Every row gives one point. Each copy is the shape, with its points in the same order, stretched, turned, moved and blurred by noise. Some copies are also mirrored. Which?

Shape (6 x 3)
[[ 23  10  47]
 [-16 -36  -7]
 [ 27  42   7]
 [  5  -1 -13]
 [ -6 -42  17]
 [ 17 -25 -27]]
Copy 1 (6 x 3)
[[-12 -29  52]
 [-16  -2 -35]
 [ 17   3  60]
 [ 10   3  -7]
 [-16 -23 -23]
 [ 16  -6 -31]]
Copy 1 is: only turned
Copy 2 (6 x 3)
[[ -8  25  41]
 [ -7 -38 -12]
 [-13  54  -3]
 [ -1   3 -16]
 [  0 -42  16]
 [ 22 -12 -22]]
Copy 2 is: only turned
Copy 3 (6 x 3)
[[ 21  36  29]
 [-25  -3 -40]
 [ 40 -13  38]
 [  6 -11 -14]
 [-17  34 -28]
 [ 14 -18 -45]]
Copy 3 is: mirrored
Copy 4 (6 x 3)
[[  0  60  40]
 [-42 -14  21]
 [ 36  45  -8]
 [ -5   3  -6]
 [-42   4  40]
 [-10 -28  10]]
Copy 4 is: only turned

Shape (11 x 6)
[[  4  27 -13  30  45 -18]
 [ -4   6   9 -58  -2  11]
 [  3  11  15  11  21 -21]
 [  9   2   4 -40 -41  30]
 [-22   0   5  -6   7 -44]
 [ 21 -31  -8 -12   7 -39]
 [-13 -23   7  -1  23 -24]
 [ -1   1  17 -10 -36  38]
 [-16  14 -14 -31 -13  33]
 [  1  -2  16 -37  20 -26]
 [ 19  44 -19  21   6 -11]]
Copy 1 (11 x 6)
[[ 26  23 -21  34   0 -19]
 [-35  14 -11 -16   6  35]
 [ 17   3 -13  10  16  -6]
 [-23   0   4 -39 -24  40]
 [ 12 -15 -40  12  22   3]
 [  2  -1 -50 -22   3 -31]
 [-10 -10 -24   9  13 -20]
 [-16 -13  27 -24 -23  34]
 [-30   8   0  -2 -27  41]
 [-11  10 -30  -6  27   2]
 [ 41  22 -21  10 -16   7]]
Copy 1 is: mirrored
Copy 2 (11 x 6)
[[ 11  60  10 -13  20 -25]
 [ -1  14 -13  37  -9  45]
 [-10  29  22   8  15  -1]
 [  7   4  -3  11 -49  50]
 [-22  11  -4  26  16 -17]
 [ 29 -13  24  13   5   0]
 [ -7   3   3   7  25   1]
 [-13   7  -1  -7 -42  47]
 [  3  31 -37   2 -27  30]
 [ -3   9  11  39  17  20]
 [ 19  58  14 -10 -20 -21]]
Copy 2 is: mirrored
Copy 3 (11 x 6)
[[ 23  12  -2   9  54  28]
 [-42   2  43 -31 -13   2]
 [  5   2  19   0  43  -5]
 [-46  13  19   0 -45 -15]
 [-20  -8  -1 -15  56  -6]
 [  3  17 -14 -33  19 -47]
 [  8 -17   5 -26  26  -2]
 [-26 -10  25  16 -42  -4]
 [-36   1  10   2 -26  34]
 [-20   4  35 -38  25 -24]
 [-10  38  -6  28  36  15]]
Copy 3 is: only turned
Copy 4 (11 x 6)
[[ 39  38   8  30  30  23]
 [-19   8 -24 -47 -12 -28]
 [ 13  13   9  19  30  -1]
 [-13 -13   9 -36 -52 -34]
 [-22  17  -6  23  28 -16]
 [ 18   3 -30  31   1 -49]
 [ -3 -11 -21  16   8  -5]
 [-10 -26  23 -20 -49  -5]
 [-15  12   3 -35 -42   2]
 [ -2  11 -26 -15  26 -29]
 [ 40  41  32  27  10  -3]]
Copy 4 is: only turned

Shape (14 x 8)
[[-12   5  12 -12  20   6   8   5]
 [ 11   9  18 -12  -3   2  -1  -7]
 [ 15  -4  16 -11  -2  14  -4  10]
 [  9   5  -7 -11  41   9  -4  -5]
 [-10   1 -32 -17  18   8  -4  14]
 [ -3 -49   9  -5  -4  -9   5   7]
 [-19  -1 -40  10   1   8  -8   9]
 [ -3  -5   7  40  16  -3  -8  11]
 [ 18  14  13 -16  21   9   0  19]
 [-58  22  11   9  18 -40  -9  11]
 [-32  21   3 -15   1  15  -4  11]
 [ 17  11   9   0  -3  -1  -4 -22]
 [  6  15  12  15  16   1  -8 -32]
 [ 12   8 -30  18  -3  -9  38   0]]
Copy 1 (14 x 8)
[[-31  -1  -2   2  -3  -8   8  16]
 [-14 -13  18 -17 -12  14  -2  11]
 [  3  -9   4 -14  -2   2   8  21]
 [-36 -13  -5  -3  23   5  26  -3]
 [-17   3 -46  -2  16   3  24 -10]
 [  8 -22  -8  17  13   4 -14  26]
 [  2  24 -37  -1  28  11   7 -20]
 [  4  10  16  -8  38 -25 -14   2]
 [-15 -19   3 -22  -8 -16  19  13]
 [-51  21 -13 -15   5 -24 -60   4]
 [-24  24 -24 -15 -15   4   4  17]
 [-11  -9  28 -17   1  23  -3  -7]
 [-31   7  39 -13  16  20  -4  -4]
 [ 12   1   7  15   2 -10   7 -48]]
Copy 1 is: only turned
Copy 2 (14 x 8)
[[ -5 -10 -14   1  12  11  23 -12]
 [ -1  -9   9  -6   9  -5   6 -18]
 [ -3 -23  15  -7   6  -6  19  -8]
 [ 15 -17 -24  13  10  -8   6 -27]
 [  6 -17 -28  11 -17  10   2 -15]
 [-15 -21  12  20   5  -7  24  29]
 [ 17  -5  -5  20 -20  29  -8  -8]
 [ 35   8  10  19  10  30  25   8]
 [  7 -22 -11 -18   6 -10  23 -17]
 [  2  36 -18 -14  35  60  11  32]
 [ -8  -8  -7  -8   3  40  13 -19]
 [  4  -3  10   1  13 -10  -8 -23]
 [ 13   7   7  16  27   5  -7 -29]
 [  8  27  -1  25 -28  -4  15 -13]]
Copy 2 is: only turned
Copy 3 (14 x 8)
[[-17  12  16  -4   9   1 -14 -13]
 [  0  12   7  -3 -27  -2 -10  -9]
 [-14   0  22  -9 -16   3 -16  12]
 [-23  11   9 -11  -3  34  -1 -17]
 [ -1   5  12 -19  22  26  17   2]
 [-17 -42   1 -16   0 -12 -22   3]
 [ 12   4  -2  -2  26  23  15  10]
 [ -7   3 -16  16   7   9 -42   9]
 [-21  22  11 -12  -7  10 -13   6]
 [ 32  21 -20 -12  42 -10 -41 -23]
 [ 14  19  21  -2  18   0  -7  -3]
 [  4   5   2   3 -35   7  -3 -15]
 [  4  17  -4  16 -29  18 -14 -27]
 [-20  10 -31  11   6 -10  24  17]]
Copy 3 is: mirrored
